Each wall is flat, endless, passes through zero and stands at right angles to its row. A trip goes straight from one point to another. List the walls that it crosses, first one first.
In the rows, zero is written as 128.

Walls:
(1): [113 158]
(2): [110  71]
(3): [139 139]
(4): [110 171]
Trips:
[ 47 146] to [ 91 118] -> none
[185 101] to [128 117] -> 3
[149 132] to [194  54] -> 2, 3
[ 39 192] to [ 90 145] -> none
[ 44 165] to [133 175] -> 3
[ 84 148] to [111 154] -> 3
[197  44] to [166 107] -> 3
[84 97] to [105 140] -> 1, 4, 2
[ 96 123] to [ 88 115] -> none

Walls:
(1): [134 204 107 126  62  94]
(2): [157  96 161 115 110 123]
(3): [203 125 187  90 128 168]
(4): [169 123 112  81 121 147]
(5): [ 86 103 115 160  50  55]
(6): [132 192 170 204 138 131]
(7): [141 141  84 105 112 125]
Trips:
[220 110 120  54 155 150] to [181 124  90  55 129  63] -> 1, 5
[114 139 159 156 169 150] to [199 134 124 142 129 117] -> 2, 4, 1, 7
[ 74 249 155 127 155 123] to [173 142 173 160  79 145] -> 3, 2, 5, 4
[191 154 101 125 136  58] to [102 167 110 145 198 138] -> 2, 3, 5, 4, 1, 7
[194 119 134 145 151  91] to [152 191 100 134 103 162] -> 7, 1, 2

Walls:
(1): [185 120 135 147 126 116  94 132  66 147 118]
(2): [115 125 140 144  98 240  87 221 120 107 129]
(3): [ 71 146 106  75 105  96 170 122 119 164 121]
(4): [148  73 108 195 118 130 115 110 135 234 155]
(5): [111 153 162 151 206 119 226 211 139  77 154]
(6): [228 108 104 174 219  81  76 166 230  96 135]
(7): [ 95  89  85 129  99 164 128 133 183 139 138]
(8): [ 92  61 144 129  94 182 125 158 167 187  85]
(9): [209 177 174 177 193 102 102 123 132  86 136]
Trips:
[111 122 146 135  70 128  66 121 172 242  71] to [139 118  81 123 158 206 157 124 158 135 177] -> 1, 6, 3, 5
[ 82 109 147 153 105 130 137  79 114 111 177] to [ 74 108 109  93 186  53  83 147  77 149  74] -> 7, 1, 4
[115 179 159 113 133  75 152 171 103  91 176] to [154  75 123  76 182 175 127  59 160 112 167] -> 6, 3, 7, 5, 4

Walls:
(1): [215 145  86  14 144 184 125  35 139 115 119  65 204 184 134 161  95  57
  73 125]
(2): [167  20 141 111  87 149  71 144 131 143 160  74 114 155  81 155  96 112
 126 107]
(3): [192 134  99 204 169  89 108 228 137 157 219  91 127  99 123 120 163 145
  93 117]
(4): [129 100 125 135  98  73 148 180 131 173 116 114 157 162 105 142  89  11
 219 105]
(5): [126 176 147  68 152 148 175 121 161 150  92 147 137  51  56 121 130  45
  80  69]
(6): [225 158  93 108 141 161 113 202 175 123  57 160 199 125 212 160 124 153
 162 139]
Trips:
[122 103 167 185 156 152 220 124 148 106  94  98 143 103 165 128 204 121
  92 121] to [111 152  57 186  61 161 144  91 156 126 159  98  40 127 151 212 128  96
 173  94] -> 6, 5, 4, 2, 3
[164 144 105 150 106  63 130 120 143  79 103  91 181 171 134 156 110 133
  79 113] to [185 115  61 137 179 206 209 169 164 120  97  79 147  88 118 140 136  65
  63 150] -> 5, 2, 4
[124  89  78  54 121 111 138 122 142  93 128  68   7  75 137 145 135 143
 168 179] to [144 224  37 157 134 156 172  56 108 155 152 177  94  87  49 107 123 109
  85 163] -> 5, 1, 2, 3
[134 200 106 157 173 159 247 176 169 173 168 136 112 137 139 229  90 126
 162  96] to [131 126 144 175 147 183 124 117 156  98 127  94 114 117  94 213 154  95
 129 135] -> 1, 2, 6, 4
[ 76  98 160 151 138  85 161  84 174  72 127  99 187  60 108 145 112 102
 132 141] to [133 141 164  64 112 140 169 110 148  78  80 196  30  77 167  97 116 207
 158 127] -> 4, 6

Walls:
(1): [114  39 190 117 137 126 151 112  91 171 235 177 181 163 109 168 117  92
 184 122 141 120 170 124  78 155 107  66 100  91 128 161 157  86 102  79
 144 190  72  75 108 156 118  42 179  58  98 157]
(2): [ 53 107  67 135 107 112 143  92  99 115  63 162 189 130  97 192 109 139
  61 131 170 143 112 109  93 115 191 203  81 212 188  92 140 111  71 130
 128 118 168 142 155 139 130  98  80 157 150 129]
(3): [206 137 173  79 145 153  74  74  89 128 156 149 158 121  68 156  98  97
 142 169  89 100 126 142 128 105  71 114 114 109 164 106 130 140 109 117
 161 125 152 128 115  22 117  97  95 125 117 150]
(4): [123  96 105 124 136 117 127 155 150 162 157 151  69 113  83 156 166 170
 128 135  92 103 163 190 101 128 110  46 128 156 128 125 163 199 144 126
  77 128 144  80  62  82 154 155 104 127 145 149]
(5): [177 106 229 101 110  97 123 112 117 154 109 153 150 139 156 102  83 141
 176 113 165 151 130 151 128 192  92  91 158 157 112 101 144 134 126  77
 141  74  61  29 120 117 146  96 158 147 144 119]
(6): [154 166 194 136 187  95  93 129  91 164 133 142  60  96 156  57  85 118
 166 194 183 120 145 100 172  29  87 161 123 119 123 138 144 173  88 166
 154 107 134  34 133  89 111 153 116  98 136 132]
(7): [164 185 167  73 116  78 154 109 163  81  91 142  93 126 141 150 109 204
  90 142 127 113  58 164  91 160 129 112 160 109 112 115 135 201 131 155
  96 108 113 133 161  77 167 123  84 176 113 101]
(8): [148 123 189 180 134 235 133 153 123 173  85 134 147 155 143 150 126 118
 154 105 157 133 124 172 175  67 138 148 140 154 139 123 160 147  83 124
  74 147 131 181 164 109  99 205 127 146  93 154]
(9): [122 126 153  89 107 106 160 112 143 121  60 107 137 100 156  63 119 193
  49 154 124 118 143  91  83 140 136 119 108  78 171 141 101  83  69 179
 144 131 109 146 155 161 143 139 101  90 143 135]
(10): [173 132  80 137  49 101 151 116 103 135 114 139  78 183 137 160 142 120
 147 111 126 114 129 207 165 177 106 131 160  71 122 117  31 128 193 159
 144  86 148 121 149  73 158 183 113 107 178  85]
(11): [ 78 196 161 110 132 128 120  82 171  68  97 198 167 131 119 153 130  47
 173 138  89 144 126  87  99  18 110  65 146 125 123 106  84 123  94 123
  78 144 215 112  95  87  89 116  77 113 104 127]
Trips:
[139 113 183 166 102 115 151 130 114 114 113 161 185 135 157 145 141 129
 119 224 174 180 153 125 244  80 168 173 157 105 119 184 146 147 182 121
  99 230 152 129  91 140  91  51 121  91 135 108] to [180 135 107 193  99 117 174 123  64  90 154 162 149 150 142 137 151  52
  85 127 121 116 101 138 156 124  67 161 117  95 116 161 134 161 126 104
 209 153 159 163 101 177 159  83 134 127  84 109] -> 3, 2, 10, 8, 6, 11
[ 86  82  87 170 130 146 138 106 138 120 101 188 124 147 193 177 140 148
 142 108 149 120 112 145 171 118  86 163 162 114 164 162 149 152 123  89
 116 141 136 108 149 109 146 152 103 156  56 141] to [101 150 154 137  64 157 156  99 101 157 165 135 102 141  95 180 117 128
  67 208 123 112 171 103 155  60 162 145 119 142 137  84 180  83 133 153
 103 143 201 103 142 199 118 141 206 104 104 117] -> 7, 1, 6, 10, 4, 9
